Each row is a point. The window is the flat piece filled in between its corners: a triangle in 3 columns, a solid with four corners in 4, and so on. A path goes straight from each point to the next, and from the last back to the first. List the points from which the path goes on through the window.

Window (3 x 3):
0:  .26  .46 -.28
1:  .20  .32 -.56
2:  .23 -.56  .14
Path:
(1):  .68 -.51 -.14
(2):  .60 -.11 -.11
(3): -.06  .43 -.06
(4):  .07 -.06  .08
(5):  .48 -.20 -.07
(6):  .58 -.37 -.34
(7):  .02  .26 -.31
(8):  .09  .42 -.27
(9):  .78  .38 -.25
(10):  .62 -.32  .15
(11): -.11 -.33  .03
(12):  .02 -.41  .18
Through the window after points: 6, 8, 12

Window (4 x 4):
0:  .23 -.09 -.20  .69
1: -.33  .39  .18 -.38
2:  .00 -.41  .04 -.02
3:  .37  .33 -.40 -.29
Path:
(1):  .04  .04 -.77  .37
(2): -.46 -.26 -.22 -.73
(3):  .21  .29  .30 -.03
(4):  .51  .24 -.17 -.01
(5): -.22  .24 -.65 -.42
(6): -.03 -.42 -.57  .52
(7):  .29 -.15  .07  .24
(8):  .57 -.13  .09  .12
Through the window after points: 4

Window (6 x 6):
0:  .02 -.90  .32 -.53  .64  .07
1:  .15  .20 -.01  .33 -.06  .34
2: -.05  .38  .32  .03  .00 -.04
3: -.33  .12 -.28 -.09 -.16  .13
4: -.63  .05 -.10  .29 -.80  .58
5: -.19  .05  .03  .34  .01 -.18
Path:
(1): -.01 -.03 -.11 -.04 -.36 -.33
(2): -.32  .08  .22  .37  .21  .19
(3): -.94 -.43  .32 -.20  .50  .18
(4):  .33 -.33 -.01 -.15  .07  .00
(5):  .06  .08  .20 -.27 -.47 -.05
(6): -.28  .16  .13  .28  .21  .15
(7): -.44  .34  .04  .42  .10  .32
(8): -.12  .16 -.03  .14 -.59  .11
(9): -.01  .13  .12 -.57 -.57 -.24
(10): -.58 -.41 -.14  .13  .30  .40
(11): -.54 -.15  .12  .28  .47  .31
(12): -.05 -.11 -.03 -.06 -.15 -.07
Through the window after points: 1, 3, 5, 11

Window (9 x 9):
0:  .08  .27 -.20  .47 -.08  .04 -.34 -.12  .15
1:  .55 -.23 -.14  .16  .03  .51 -.10  .43 -.10
2: -.01 -.07  .94  .09  .22 -.49  .04  .13 -.51
3: -.72 -.20  .00  .08 -.62  .25  .11 -.25  .07
4: -.33 -.20  .30  .47 -.20  .73  .09  .34  .10
5:  .23 -.03  .04  .66  .02 -.52  .09  .21  .03
6: -.19  .48  .38 -.12 -.32 -.06  .31 -.24 -.25
7:  .06 -.26  .03 -.33  .44  .19  .32 -.46  .22
8: -.26 -.17 -.16 -.26  .25  .11 -.06  .30  .03
Path:
(1):  .48  .00  .31  .01  .14 -.21 -.27  .21  .61
(2): -.35 -.18  .21  .13 -.05  .13  .45 -.02 -.61
(3): -.06 -.07  .09  .38  .06  .13  .16 -.33 -.20
(4): -.31 -.05  .20 -.36  .03 -.17  .11  .17  .51
(5):  .72 -.43  .51  .24 -.18  .09  .05 -.02  .51
(6): -.26  .04 -.22 -.07  .35  .15  .10  .09 -.38
(7): -.41 -.02  .11  .27  .50  .03  .39 -.22 -.13
(8):  .06 -.02  .21  .02 -.29  .12 -.10  .04  .14
(9): -.06  .04  .34  .00 -.24  .12  .13  .19  .16
(10): -.52  .23  .09  .57 -.08  .55  .16 -.31 -.53
(11): -.16  .14  .00  .06  .08  .05  .17  .01 -.17
(12): -.15 -.06  .35 -.36 -.10  .03  .03 -.04  .09
Through the window after points: 5, 9, 11

Window (11 x 11):
0:  .66  .14 -.15 -.34  .10 -.58 -.18 -.41  .53 -.32 -.36
1:  .12 -.56  .39 -.34 -.05  .04  .25  .52 -.23 -.45  .07
2: -.13 -.08 -.23  .12 -.07  .30  .02  .36 -.58  .53 -.14
3:  .37  .04 -.43 -.33 -.43 -.43  .28 -.03  .65 -.51  .15
4: -.08  .63 -.11 -.03  .13 -.25 -.32 -.07  .10  .12  .51
5:  .02 -.38  .32  .07 -.56  .68 -.21  .14 -.27 -.30 -.27
6:  .05 -.94  .64  .31 -.47  .35  .48  .14  .01 -.05  .13
7:  .16  .04 -.64  .07  .34  .08 -.49 -.21  .05 -.05  .41
8: -.21  .36 -.49 -.30  .40  .03 -.27 -.08  .78  .18  .20
9:  .32  .16 -.28 -.53 -.04  .15 -.34 -.09  .07  .46  .36
10: -.26 -.57  .31 -.22 -.33  .41  .49 -.21 -.49 -.18 -.02
Path:
(1):  .09 -.04 -.14 -.28 -.08 -.42 -.29 -.12  .29 -.14 -.22
(2): -.12 -.28 -.03  .02 -.15  .01 -.13 -.01 -.10 -.17 -.12
(3):  .25 -.09  .17 -.03 -.16  .48  .23  .15  .10  .00  .23
(4):  .65 -.01  .14 -.12 -.17  .19  .42  .04 -.10  .05  .06
(5): -.41 -.81  .24  .11 -.23 -.04 -.13 -.06  .26 -.25 -.02
(6): -.66 -.66 -.45 -.44 -.18 -.27 -.08 -.36  .02  .31  .16
(7):  .38  .19  .03  .14  .12  .31 -.02  .19  .22 -.28  .08
(8):  .58  .23 -.03 -.15  .20  .01  .15 -.25  .20 -.17  .15
Through the window after points: 4, 8
